Rows are points. Each table stands for the endless flat space through its points: a line for two points, a plane for three, and so on. Write the one point that lies in both, or say that there is none.

First:
[[ 22  16 -17  36]
 [-10  24 -17   4]]
Second:
[[  3  -7  -8  23]
 [  5  11 -14  21]]
They share: [  6  20 -17  20]

First, 2 rows:
[[-36  65 -64 -19   2  38 -19  -5]
 [-30  57 -55 -12  -5  35 -20   2]]
Second:
[[-25  50 -34  -3 -16  26 -28  11]
 [-32  59 -31  -8 -13  23 -34   6]]
They share: [-18  41 -37   2 -19  29 -22  16]

First, 2 rows:
[[ -1 -46 -42  52 -13 -51  41 -20  21 -49  10 -22]
 [ -2 -42 -42  44 -16 -43  35  -9  24 -39  19 -23]]
Second, 2 rows:
[[  1 -35 -41  21 -14 -19  20  17  20 -26  37 -23]
 [-19 -31 -45  49 -46 -51  32   1  60   2  37 -31]]
They share: [ -4 -34 -42  28 -22 -27  23  13  30 -19  37 -25]

First, 2 rows:
[[  5 -17 -15 -50 -38 -11 -20  41  20   1   2 -45   9 -12  -9   9  -5 -18
   27  19]
 [  1 -22 -20 -60 -37  -3 -15  43  21   7   7 -51   1 -16   0  17  -1 -21
   38  24]]
Second, 2 rows:
[[  1 -21   7 -20 -44 -33 -14  15  32 -27 -22 -45  37  -8 -43   5 -11 -32
   15  19]
 [ -5 -28  13 -15 -46 -36  -6   4  39 -35 -29 -51  43 -10 -51  11 -10 -42
   20  24]]
They share: [ 13  -7  -5 -30 -40 -27 -30  37  18 -11  -8 -33  25  -4 -27  -7 -13 -12
   5   9]

First, 3 rows:
[[-55   1 -44 -23  -3  14 -25 -35 -21 -41  27 -21 -19 -57 -43  30   5  20
  -83 -21 -71 -26 -41  26]
 [-43 -37 -66 -29 -29  25   3 -22 -18 -54  47  -9 -39 -66 -40  44  27  40
  -45 -21 -31   8 -19  31]
 [-29  -2  33 -53  54 -16  -4  13 -23  30 -26 -46  17   0   6 -19  47 -33
  -46 -21 -41   8 -33  17]]
Second, 2 rows:
[[-35 -20 -29 -44   8  14  11  -7 -30 -21  14 -15 -21 -40 -25  14  50   9
  -45 -31 -31  12 -14  24]
 [-35 -10 -43 -50  10  28  27 -13 -50 -31  12   5 -33 -48 -39  10  72  11
  -53 -51 -31  12   4  22]]
They share: [-35 -25 -22 -41   7   7   3  -4 -20 -16  15 -25 -15 -36 -18  16  39   8
 -41 -21 -31  12 -23  25]

First (3 x 24):
[[-24  63 -16 -38 -40   6  41  18  -6  42 -25 -19  -8 -12  11  39   9   9
   56  54 -42  74 -15 -13]
 [-32  23   8  42 -20 -54  21 -54  14 -18  19  33 -32  20  -1  43  45 -15
   32  -6 -46  10  -7  23]
 [-62  41 -30 -14  -5 -11  58  -4  -7  17  -4 -12  18  20  14  22   4  31
   54  29 -33  70  -5  -6]]
Second, 2 rows:
[[-65   8  12  43   7 -62  61 -58 -13  20 -22   9 -48  44  23  16   4   1
   30  44 -75  10 -17  -9]
 [-20  53 -18  -7 -38 -12  16  -8  17 -10  23  14   7  -6  -7  51  44   1
   50  -6 -20  55  -2  21]]
They share: [-38  35  -6  13 -20 -32  34 -28   5   2   5  12 -15  14   5  37  28   1
  42  14 -42  37  -8   9]

First:
[[ 50 -31  21  76   3 -11 -13 -24 -27  79  -7  17 -75  15  22 -74 -21   5
    2  34  15 -23  61  16]
 [ 45 -25  26  59  12 -10  -9 -14 -21  63   2  18 -53  10  24 -59 -13   8
   -4  24  12 -16  50   3]
 [ 12 -15  63 -12  53  -5  -3  32   7  -3  49  13  35   5  12  -6  23   3
  -28 -10 -17   1   1 -50]]
Second, 2 rows:
[[ 44   5  15  24  25  -5 -12   8  -3   3  21   5  -8 -17  17 -31  22   9
    8 -12  16  10  51 -33]
 [ 29 -30  45  19  50 -30  -2   8   2  53  36  40   7  33  62 -36 -33  -1
  -32  28  11   0   6  -8]]
They share: no point

First:
[[ -61    8   32   -2  -12  -12   36   24    5   29    6  -30  -58    7
   -18   44   11   24    4   48   20  -29  -35   34]
 [ -31  -10   19   32   21  -39   53   -4   52  -12  -19 -100  -18  -22
    -1   25  -29  -41  -15  -13   21   15  -33   19]
 [ -41   -6   20   26   12  -36   50   -2   43   -3  -14  -90  -26  -15
    -6   32  -25  -32  -14   -4   18    5  -35   20]]
Second:
[[-41  -5  30   4  20  -5  49  34  15  19   5 -48 -39 -14   2  15  11  12
   13  45  30 -13 -28  32]
 [ -1  11  46  20 -12 -33  17  14  43 -21 -31 -16 -51   2 -22  43  19  28
   -3  17  42  15 -24  52]]
They share: [-31  -1  34   8  12 -12  41  29  22   9  -4 -40 -42 -10  -4  22  13  16
   9  38  33  -6 -27  37]

First (2 x 24):
[[ 34 -18 -17  -6 -22  -3  19 -46  -8 -19  50  -6  29 -48 -16 -28 -26  -4
  -20  14 -10  23   8  -5]
 [ 38 -34 -15 -12  -8  15   5 -30   0 -33  30  12  35 -36 -34 -38 -24 -10
    0  10 -16  35  18 -17]]
Second (2 x 24):
[[ 26 -34 -21 -19 -15  13  14 -44   3 -27  37   5  31 -35 -29 -30 -26 -18
   -5  20  -8  28   4 -14]
 [ 46 -18 -11   1 -15  -1  10 -32 -11 -25  43   1  33 -49 -21 -36 -24   4
  -15   4 -18  30  22  -8]]
They share: [ 36 -26 -16  -9 -15   6  12 -38  -4 -26  40   3  32 -42 -25 -33 -25  -7
 -10  12 -13  29  13 -11]

First:
[[ 39 -41 -13  -2  20  30  66  -9  26 -58  -7  15  12  23  43 -24  11 -57
  -49 -22 -28  47  29 -23]
 [ 23 -45 -33  -6  16  -6  46 -25 -14 -26  21  55  16  63  63 -36 -21 -29
  -41   6 -16  39   5  -7]
 [ -7 -20  42 -36  26  69  16 -40   6 -26  16 -10  51 -32   8 -26  19 -14
  -26 -59 -16  -1  25 -82]]
Second (3 x 24):
[[-16 -86 -21  21  17  -6  58 -19  24 -23  13 -16  30  19  44 -71  -5 -23
  -50 -71 -76  32  13  -4]
 [  2 -52  -9  -5  19  14  42 -27   4 -25  17  14  30  23  42 -45  -5 -23
  -40 -37 -36  26  13 -26]
 [ 14 -68 -36  -3  11   6  58 -25   9  -8   7  14   0  16  29 -62  -8 -35
  -65 -38 -49  47 -17 -13]]
They share: [ 11 -35  -3 -18  20  24  34 -31  -6 -26  19  29  30  25  41 -32  -5 -23
 -35 -20 -16  23  13 -37]

First:
[[ 30 -41  -5  -3  11 -46 -30 -30   0 -41  -4  25  -7  12  17  47  35  20
  -54 -15  28  34 -27  -5]
 [ 18 -41  31  -7  47 -26   6 -26 -36 -25 -40  33 -51  24  49   3  15 -20
  -30  -3  36   2   1 -33]]
Second (2 x 24):
[[  6 -71 -17  -2  38 -48  -9 -46 -39 -30 -37  23 -44  48   9  34  16   0
  -30   3  14  45   8 -43]
 [ 12 -61  -7  -3  35 -44 -10 -40 -32 -31 -32  25 -39  38  17  31  19   0
  -34  -1  20  36   1 -35]]
They share: [ 24 -41  13  -5  29 -36 -12 -28 -18 -33 -22  29 -29  18  33  25  25   0
 -42  -9  32  18 -13 -19]

First:
[[  4  25  33 -36   6 -57  42  -8  -1 -36  48  63 -15   0   8 -44 -48  18
  -59   4  30 -47   1  12]
 [ 56 -28  47  18  56   2  -2  10  49 -33  34  14 -51 -13  25 -44 -39  49
  -34  -5   9   1 -53 -31]
 [ 36  -6  55  30  52   4  14  -2  69 -39  26  28 -63 -23  39 -32 -33  59
  -12   1  -9  13 -41 -29]]
Second, 3 rows:
[[ 34  -8  57  -6  36 -24 -15  34 -16 -39  84  45 -66  -3 -10 -14 -30  75
  -65  22  12 -53 -29  51]
 [ 30  11  46  -7  39 -19  32  -7  34 -40  28  49 -30 -19  24 -46 -44  30
  -34   0  14 -15 -26 -19]
 [ 40  25  54  -9  57  -3  48 -17  44 -48   6  63 -18 -39  32 -56 -48  18
  -20  -2  12  -5 -32 -39]]
They share: [ 25   4  42  -6  30 -27  24  -2  29 -36  39  42 -36  -9  20 -41 -42  36
 -41   1  15 -20 -23  -9]

First, 2 rows:
[[-48   8  20  -2  -1 -11 -14 -22   6  40 -17  35  19   4   4 -29  27  53
  -50 -27   7  25 -24  41]
 [-18 -17   5  38 -11  -6   6 -47  56  -5   8  -5  39  49   4   6  22   3
  -20 -42  -3  35 -54  -4]]
Second:
[[-53 -21 -14  41 -13  -5  27 -35  21  50 -12  41  -2  21  26 -15  17  68
  -55 -37 -28 -10 -24   9]
 [-47  -9  16  21 -14  -1 -10 -33  16  13 -10  34  18   9   6  -9  12  30
  -41 -25   2  25 -41  16]
 [-71 -39 -14  49 -15  15   7 -37  17  36  -8  57 -16   9  16 -15   1  52
  -51 -19 -22   0 -28  -1]]
They share: no point

First, 2 rows:
[[-34   3  27  -8 -46   8   1  17 -17  40  27  28 -43  65 -66   9  45   6
  -17  23  -5  17  26 -30]
 [-12   3  13  14 -38  14  -5  31 -19  22  19  18 -27  45 -50  25  43  22
  -31  11 -21  -1  26 -26]]
Second, 2 rows:
[[ -1 -24  -3  39 -50  41 -35  70 -31  18  -9  19 -48  24 -46  10  57  23
  -12 -20  -9 -42  25  -5]
 [-19  24  21  15  -8 -19  31  16 -19  -6  21  19   6  36 -46  46  27  29
  -60  34 -57  24  43 -35]]
They share: no point

First (3 x 24):
[[-27 -26  -6  24  -2  23 -29  37  36  38  27 -10  28 -13  31 -20  36 -15
  -22  27 -53 -26 -17  45]
 [-27 -29  -8  18  -9  29 -26  40  27  45  25 -19  23  -5  34 -24  40  -7
  -24  29 -64 -31 -28  35]
 [-29 -14  -2  36  12  12 -35  29  52  24  23  -3  43 -21  30 -20  17 -32
  -27  30 -22 -17   6  59]]
Second:
[[-40 -42  13  36  -8  23 -48  50  33  54  24  -1  16   0  44 -33   8 -17
  -36  47 -31  -7  -5  41]
 [-18  23 -33   9   4  27  -5   6  32  11 -13 -74  67  12  34 -44  27 -19
  -45  28 -38 -55 -27  21]
 [-30 -35  -5  39 -20  19 -51  14  42   9 -27 -16  21  36  22 -62  45 -31
  -35  10 -16  -7   1  29]]
They share: [-31 -14  -6  24  -2  25 -29  33  32  38  11 -32  38   3  41 -36  14 -17
 -40  41 -35 -28 -15  33]

First (4 x 24):
[[-38 -61  20  28 -28   5  71 -15 -18  18  -9  -2 -29 -24 -48  35  25  25
   12  36 -33  39 -38  -6]
 [ 10 -47  -6  32   9 -25  20 -15 -42 -18  16  -6  40 -58 -15  63  32  19
    9  34 -23  -3   2  15]
 [-14 -59  24  27 -13   7  43 -22 -44  11  -6  -9  25 -31  -9  62  42  -1
   17  41 -49  30 -32  10]
 [ 55  -6  43  -8 -43 -24 -36 -63 -13  30  57 -63  24 -35 -21  33  40   0
  -33   9 -47 -37 -27 -24]]
Second, 2 rows:
[[ 19 -38  42  35 -13 -47 -11 -59   4  31   6  -8  15 -37 -66  60  20 -16
  -38  28 -43 -34 -36   5]
 [ 15 -34  32  19 -25 -25   5 -45 -10  23  20 -24   7 -35 -44  44  28   4
  -20  24 -39 -14 -30  -7]]
They share: [ 13 -32  27  11 -31 -14  13 -38 -17  19  27 -32   3 -34 -33  36  32  14
 -11  22 -37  -4 -27 -13]

First:
[[  6 -35 -23  -7 -23 -57 -14  15  45 -23  -9 -21  16 -26 -20 -18 -46   5
  -15 -30   4   8 -61   9]
 [-12 -51  -1  11  -9 -57 -20  13  45  -9 -19  -5  30 -26   2   2 -56   9
   -9 -28 -12  12 -63  17]
 [ -3  -5  62  20  22 -17 -17 -18  29 -14  -6  -9  11 -22   9 -18 -37  -7
   24  -9 -24  10 -24  19]
 [ -3 -18  23   8   6 -42 -11 -14  24 -30 -13 -23  15 -14 -10 -25 -23  -3
    6  -1 -15  21 -30  11]]
Second, 3 rows:
[[ 45  33  14 -20  -3  -2 -26  18  39  -6  35 -54  -2   4 -35 -51 -50  16
    5 -15 -23  30   0  -9]
 [ 26  13  17 -14   3 -37   0  -1  29 -40   3 -23   9 -20 -19 -35 -30  -2
    4  -4  -5   9 -28  -2]
 [  8  -7  15  -6   1 -57  12 -19  23 -60 -19  -9   9 -36 -13 -29 -12 -18
    4  -2  11  -5 -48   8]]
They share: [ 18   3  11  -8  -6 -32  -8  -9  30 -36   2 -33  -2 -20 -26 -42 -23  -8
   5 -12   1   9 -30   6]

First (3 x 24):
[[-28 -14 -19 -38  20 -53  -4  31 -14 -11  43  42  34  -8  30 -35  46  39
  -55  27 -18  43  11 -29]
 [-31 -38   9  -8  46  -7 -37  16  31 -39  17  20  10 -29  40  -4  15  39
  -27  63  11   8  46 -22]
 [-25  -5 -42 -53 -11  -4 -46 -14  16 -18  14  59  43 -47  25 -16  -3  24
  -33   6 -52  -7  46 -16]]
Second, 4 rows:
[[-30 -19 -23 -30  32 -46 -46  30   8 -36  24  42  40 -18  40   5  29  35
  -35  35 -15   3  44 -33]
 [-54 -17 -13 -22  28 -40 -23   9  19 -34  11  37  26 -19  11 -14  13  48
  -38  44 -25  -1  17 -22]
 [-14 -13 -41 -38  36 -84 -33  15  33   2   1  67  38  19  41  36  21  66
  -68  30   3 -25  51 -40]
 [ -1 -25 -29 -22  22 -27 -46  45   0 -22  27  32  33 -22  80  -5  44  13
  -47  40  -5  29  74 -41]]
They share: no point

First:
[[ 22 -19 -22 -11  -5   1  26  50 -35 -39 -39 -21  12  -2  41 -31  69 -35
  -19  43   5 -31  20 -32]
 [ 34 -31 -40 -53  -5  19 -10  20 -47   9  21 -51  24  52  23  -7   3  19
  -19  19 -49 -49  32   4]]
Second, 3 rows:
[[ 36 -17 -38 -65 -14  12 -11   9 -23 -10 -10 -55  16  16  38 -14  34 -23
  -20  45 -34 -24  19 -21]
 [-12 -51  16 -35  50  28  19  31 -49 -52 -68 -67  54  16  30 -42  78 -47
  -20  41 -26 -72  53  -9]
 [ 33 -19 -41 -80 -15  11 -23 -10  -9  -7 -12 -67  14  13  37 -16  32 -32
  -20  49 -48 -24  12 -30]]
They share: no point

First, 5 rows:
[[-14  31  76 -12  24 -10 -50  -5  11 -69  50 -33  40 -59 -69 -41 -31  18
   -7  -4   7   3 -21  25]
 [ 30  38  25   3 -24 -14 -24 -10  11 -39  66 -24  18 -45  -3 -22   1  39
   -7  53  22   9  42  59]
 [ 28   9  66  -7   3 -29 -58  -8  -1 -75  78 -36  56 -70 -24 -69 -19  40
   11  51  36 -22  -7  50]
 [ 31  57  25  -8 -24 -23 -37 -19  15 -45  99 -27  37 -56   5  -3 -13  44
   -2  54  16   7  46  79]
 [ 10  60   3  18 -28 -34 -31 -41 -12 -22  77 -28  44 -37  28   5 -21  39
   12  55  -7 -15  64  63]]
Second, 2 rows:
[[ -1  55  13 -13  -1 -38 -46 -53 -42 -31  60 -51  18 -19 -22 -47 -22 -12
  -34   6   7 -17  54  -7]
 [  7  19  13  31 -29 -18 -22 -13  -2 -15  20 -11  22 -31   2 -11  -2  28
   10  50 -13   3  30  37]]
They share: no point

First:
[[-36  31  29   0 -30  57   4 -49  54  35 -15 -52 -16   1   7 -52  22  19
   57 -55  -6   5 -40 -32]
 [-16  26  29 -45  10  32 -41 -29   4   0 -15  -2 -56 -19  -8   3   7 -16
   22 -15 -11 -25 -20 -32]]
Second:
[[-73  56  34 -42  10  44 -69   0  10  19 -17  -2 -45  19 -42 -29  23  58
   50 -63  13 -13 -27 -32]
 [-66  35  54 -18 -10  59 -36 -41  24  -3 -39 -34 -30  -1 -41 -48   0  39
   29 -58  10   8 -23 -53]
 [ -4  50  15 -33 -22  60 -29 -29  44  36  -7  10 -68 -11  32 -29  39  -8
   26 -37 -23  -7  -2 -42]
 [ 12  10  15 -27  -4  26   0 -47  23  18  -1 -28 -38 -26  26   5  12 -44
   39  -3 -24 -28 -38 -16]]
They share: [-24  28  29 -27  -6  42 -23 -37  24  14 -15 -22 -40 -11  -2 -19  13  -2
  36 -31  -9 -13 -28 -32]

First, 4 rows:
[[-56   4   3 -42  13  34  12  17  34  48  33  47   8 -33  14 -22  -1  25
   12  11 -31 -51  19  22]
 [-48   9   4 -41  17  25  14  15  25  43  25  37  11 -28   4 -33   5  30
    7  18 -37 -47  13  15]
 [ -3  40  20 -38  32 -13  14  -7 -21  20 -21  -3  29 -12 -35 -95  49  57
   -4  52 -78 -31  -1 -31]
 [-24  10 -13 -11  71 -34  53  38 -33  11  15 -54  41  12 -74 -50 -11  39
  -70  61 -18 -16 -82  32]]
Second:
[[-50 -21 -11 -17  44 -28  44   4  -9  42  40 -10   9   9 -55 -38 -34   7
    7  37 -29 -36 -26  60]
 [-42  -3 -26 -25  29 -17  46  21 -11  59  39  -9  20 -10 -60 -28 -27   8
  -15  42 -42 -31 -18  43]
 [-53  24 -26 -39  16   2  57  54   7  12  40  28  -7  -9 -17 -41  11  38
  -52  23 -20 -36 -39  18]
 [-28  -4 -39 -54  41  -7  27  61   9  51  -5 -16  27  -4 -44 -49 -20  46
  -59  65 -10 -16 -10  16]]
They share: no point

First:
[[ 11   7 -15  -4  44 -18  17 -25   4  22  16 -10   9  14  18  35 -47 -16
  -21  22  33  38  21 -15]
 [  7  15 -11  -6  46 -15  27 -20  -4  14  23  -4  13   9   9  36 -53 -22
  -24  16  39  37  30  -5]]
Second (3 x 24):
[[ 15  -5  33 -10  65 -18 -34  -8   2  16 -38 -23 -33   2  56  39 -10  19
  -27   5  66  53 -26 -67]
 [ 16  -6  18  -5  55 -21 -21 -14   7  22 -20 -21 -20   7  47  39 -19   8
  -23  14  50  48 -16 -52]
 [-39 -65 -33  50  -1 -78   8 -32 -22  34  16 -17  27 -16  -4  15 -40 -23
   21  65  24  77 -20 -13]]
They share: no point

First (2 x 24):
[[ -3 -13  41  24   9  25 -15  28   6  30 -19 -40 -20  48 -33  -8 -35  24
  -30   8 -50 -45  22 -28]
 [ -1  -2  42  30  20  33 -16  20  16  29 -13 -46 -27  58 -32  -1 -43  32
  -39   0 -59 -55  13 -36]]
Second, 4 rows:
[[ 22   7  83  21  -6  16  -8  38 -19  53 -62 -69 -47  50 -28 -33 -24  11
  -11  31 -74 -47  35 -11]
 [-12 -61   5  33   6  24  -4  28  21  11   4   3   7   8 -34 -17 -40  29
  -37  -1 -14 -37  45 -25]
 [ 40 -16  51  -6 -28   3  28  43 -34  66 -42 -32 -54  29 -61 -87  -9   3
  -22 -14 -41 -50  72  19]
 [-14   2  70  28   8  22 -39  36  -4  30 -46 -68 -15  61 -15  18 -31  16
   -9  48 -69 -32   4 -36]]
They share: [ -5 -24  40  18  -2  17 -14  36  -4  31 -25 -34 -13  38 -34 -15 -27  16
 -21  16 -41 -35  31 -20]

First, 2 rows:
[[ 42 -22  -6  35 -22   4  27  11  -7  28 -27 -29 -27  32   3 -32  -4 -60
   -1  51  43  52 -10  18]
 [ 42  -6  10  -9 -62  24   7   3   9  32 -31  -5   9  48 -25   0 -44 -24
  -29  23  19  24 -38  54]]
Second (2 x 24):
[[ 45 -18  -2  23 -41   5  18   8  -9  24 -22 -12  -5  46  -7 -18 -17 -32
  -10  41  41  45 -34  43]
 [ 33  -2  14 -17 -45  41  14   4  31  48 -50 -32 -21  22 -23 -10 -45 -72
  -30  25   1  17   6  15]]
They share: [ 42 -14   2  13 -42  14  17   7   1  30 -29 -17  -9  40 -11 -16 -24 -42
 -15  37  31  38 -24  36]

First, 2 rows:
[[-22  18  52 -12 -38  -3  29  15 -11  37  17  33  18  17  43   3  27  -4
    3  32 -25  42  10 -17]
 [-12  19  62  -5 -36   2  20   6  -3  44  15  29  13  20  51   5  22  -2
   -8  23 -20  49  20 -23]]
Second:
[[-18   7  34  -1 -32  -2  58   8 -21  14  27  43  19  14  17 -11  24  -6
   32  27 -28  55  14  -1]
 [-25  12  38 -10 -36  -5  48  16 -20  22  23  40  21  14  26  -5  28  -6
   23  34 -29  45   7  -6]]
They share: [-32  17  42 -19 -40  -8  38  24 -19  30  19  37  23  14  35   1  32  -6
  14  41 -30  35   0 -11]

First, 3 rows:
[[ 31   0 -21   6 -11  15 -39  15 -39  12  39 -38  62 -54 -44   3  -8  -9
  -29  27  24  11  30  -6]
 [ 27  12 -11   6 -18   9 -41   9 -48  13  39 -44  73 -62 -47  12 -13 -10
  -23  36  22  20  37 -13]
 [ 33 -42 -61  26  15  19 -49  23 -17  28  57 -22  40 -16 -40 -35  14 -23
  -45  11  38 -21  12   8]]
Second (3 x 24):
[[ 17 -28 -33 -14  36  17 -62  37 -27 -11  26  -8  10  -4 -66 -36 -46 -29
  -32  44  22  12  27   2]
 [ 53 -36 -45  22 -32  37 -46  45 -31  17  54 -48  42 -68 -18 -20  34   3
  -56  -4  38 -28  -1   2]
 [ 63 -24 -71  40 -26  15 -10   5 -33  39  24 -52  54 -60 -26   0  38  -1
  -64 -16  14  -8  25  34]]
They share: no point

First (6 x 24):
[[  74   79   -5   27  -55   30  -18  -32  -12   95  -51   -3  -34  -41
   -69    8    0  -17   51   27  -91   45  -12   17]
 [  53   11  -58   12    9   45    2    3 -109   10  -23  -70   35  -33
   -47   22  -18  -56  -51    8  -31   71   71  -73]
 [  51   52  -17   12  -27    1  -38  -19  -17   62  -17  -15   22   -2
   -82  -32  -43  -43   27   23  -42   25  -18  -29]
 [  59   78  -23   46  -36   19   -1   -2  -67   64  -40  -39  -33  -33
   -58   35  -11    7   22   66  -73   65   32   29]
 [  30   33   12   -2  -37   -1  -67  -34   49   50   15  -17  -14   27
   -45  -62  -34  -49   76  -16  -38  -10  -69  -34]
 [  54    6  -24   -3  -16   61  -19  -27  -34   27  -18  -50  -11  -31
   -20    2   11  -64    6  -39  -54   44   16  -68]]
Second (6 x 24):
[[ 51  82 -11  -3  47   6 -43   3 -30  31 -69 -75  -2  -5 -83 -39  20 -24
   54  93 -94  43  37 -11]
 [ 65  44  -7  -4  17  21 -13   9 -17  46  11 -65  -9  -3 -57  46 -26 -32
   45 -18 -83  -2 -11 -11]
 [ 15  30 -15  51 -67   6 -33 -13 -42  25 -15  -5 -32   9 -13 -37  -6 -42
   34  59  20  59   3 -23]
 [ 59  -5  24  43 -17  12 -15 -41 -42 -13  28 -29  51   9 -32 -41 -24  19
   48  -1 -48  69 -21 -21]
 [  7  42   7  14 -29 -12 -27  10 -13  64  14 -39 -76 -21 -48  43 -47 -45
   17  27 -14  14 -31 -41]
 [ 27 101 -10 -51  30  13 -22  27  -3  95 -25 -84 -93 -38 -67  31 -37 -30
    3  35 -62 -12 -20 -19]]
They share: [ 41  42  -6  17 -14  13 -24  -6 -30  33  -8 -41 -16  -1 -40 -10 -15 -25
  37  29 -39  35  -4 -17]

First, 5 rows:
[[ 12  21 -67  37  18 -41  31  61 -13  10  50 -44   6  32 -27  -6 -39  25
   -1 -51  -8  53  -1 -38]
 [ 14  14 -87  45  29 -57  27  77 -22  21  65 -43   3  36 -24  -9 -51  23
   22 -65   2  72 -13 -43]
 [ 62  -4 -63 -31  63  31  -1  13 -40  19  67 -45   9 -44  30  41 -83  -5
   12 -77  -6  78  43 -21]
 [ 15  38 -54  49   7 -34  12  62  -2  -1  40 -33  -7  28 -44   5 -34  40
  -17 -38   1  40   9 -17]
 [ 54  33 -41  11  38  21 -23  31 -13  -4  44 -28  -8 -30 -13  46 -65  23
  -19 -45   8  49  45   8]]
Second, 2 rows:
[[ 34  22 -30  25  19  -8  20  24 -11  -2  24 -36 -13   2 -36  30 -47  26
  -33 -31 -19  31  28   0]
 [ 42  38 -28  23  11   8  10  24   3  -6  24 -36   9 -16 -20  16 -33  26
  -51 -45  -7  17  30  -8]]
They share: no point

First, 3 rows:
[[ 21  22 -41  -7 -28 -15  -4  24   4  35 -29 -51 -10   2  15   1 -30  46
  -49  61 -35  30 -15 -25]
 [  3  38 -39   9 -36 -11  18  16 -10  25 -35 -35 -10   4  21   7 -18  36
  -47  47 -35  30   5 -35]
 [-40  62 -52  25 -48 -19  37 -12 -13 -12 -54  -9 -26   7  50  26 -14  37
  -56  36 -51  48  31 -50]]
Second, 3 rows:
[[  5  -4 -49  40   9 -49   1  24 -16  39 -39   3  13  34  50  47  43  49
  -38  42 -18 -15  31 -80]
 [ -3  70  -9   6 -69  25  51  42 -12  49 -27 -61 -11 -26 -16 -27 -51  11
  -50  46 -14  51  -5  -2]
 [ 27  20 -47  11 -18 -18   7   6 -27  22 -30 -24   2  24  25  16  11  38
  -33  38 -43   3  11 -53]]
They share: [ 11  38 -31  13 -36  -4  25  24 -19  36 -30 -36  -2   4  11   2 -11  28
 -41  42 -27  21   7 -35]

First:
[[ 15 -16  -6 -18  51 -27 -16  -6 -17 -24 -30 -25 -40  20  12 -10 -21  19
  -17  -9  32  25 -10 -44]
 [ 13  -4   8 -18  33 -11 -10  12 -13 -14 -26  -5 -44  42  16  -4  -7  15
  -37   7  14  27  -2 -38]
 [-21 -31 -45 -33  18  27  23  -6  -2 -54 -33  -1  -7  83  -9  -1  45   4
  -65  18  23  34 -58  -2]
 [-16 -38 -21 -54  -8  33  25   5   5 -33  -4  -3 -22  53  -2 -33  20   1
  -63  15 -11  16 -38 -11]]
Second (4 x 24):
[[ 10  -3 -13  -8  66  10 -27   4 -48 -17  -8 -33   6  -3  14 -20 -13  -7
   -5  31 -10  29 -35 -39]
 [  5 -26  -3 -35  25 -15   4  -3  -1 -24 -26 -13 -47  40  10 -13 -11  19
  -41  -8  27  20  -6 -37]
 [ 21  -7 -22 -10  43  -5 -34   6 -38 -29  -7 -17  -8   7   6 -20 -13  14
  -13  12   8  27 -45 -41]
 [-26 -24  14 -35  66  10  33 -11   3  -8 -47 -45 -45  42  20 -11   5 -22
  -29  13  -1  26  22 -15]]
They share: [  7 -20  -8 -27  34 -10  -5  -1 -11 -25 -23 -17 -36  31   9 -15  -9  14
 -31  -1  19  23 -16 -35]

First (2 x 24):
[[ 34 -11 -37 -12 -42  17   3  27  15 -49  -7  68 -51   1 -50  41 -31 -10
   36 -23  36  -3 -28  55]
 [ 30 -47 -41 -52 -42  33  23  -1  -9 -37  -7  32 -39 -23 -38  33 -27  30
    4 -19  16 -39  16  35]]
Second (2 x 24):
[[ 30 -42 -48 -37 -45  34  10  15  -3 -34 -13  33 -36 -19 -38  28 -17  24
   21 -30  20 -21  13  40]
 [ 28 -50 -64 -27 -51  44  -6  33  -3 -22 -25  17 -24 -23 -32  14   5  32
   39 -50  18  -3  29  40]]
They share: [ 31 -38 -40 -42 -42  29  18   6  -3 -40  -7  41 -42 -17 -41  35 -28  20
  12 -20  21 -30   5  40]
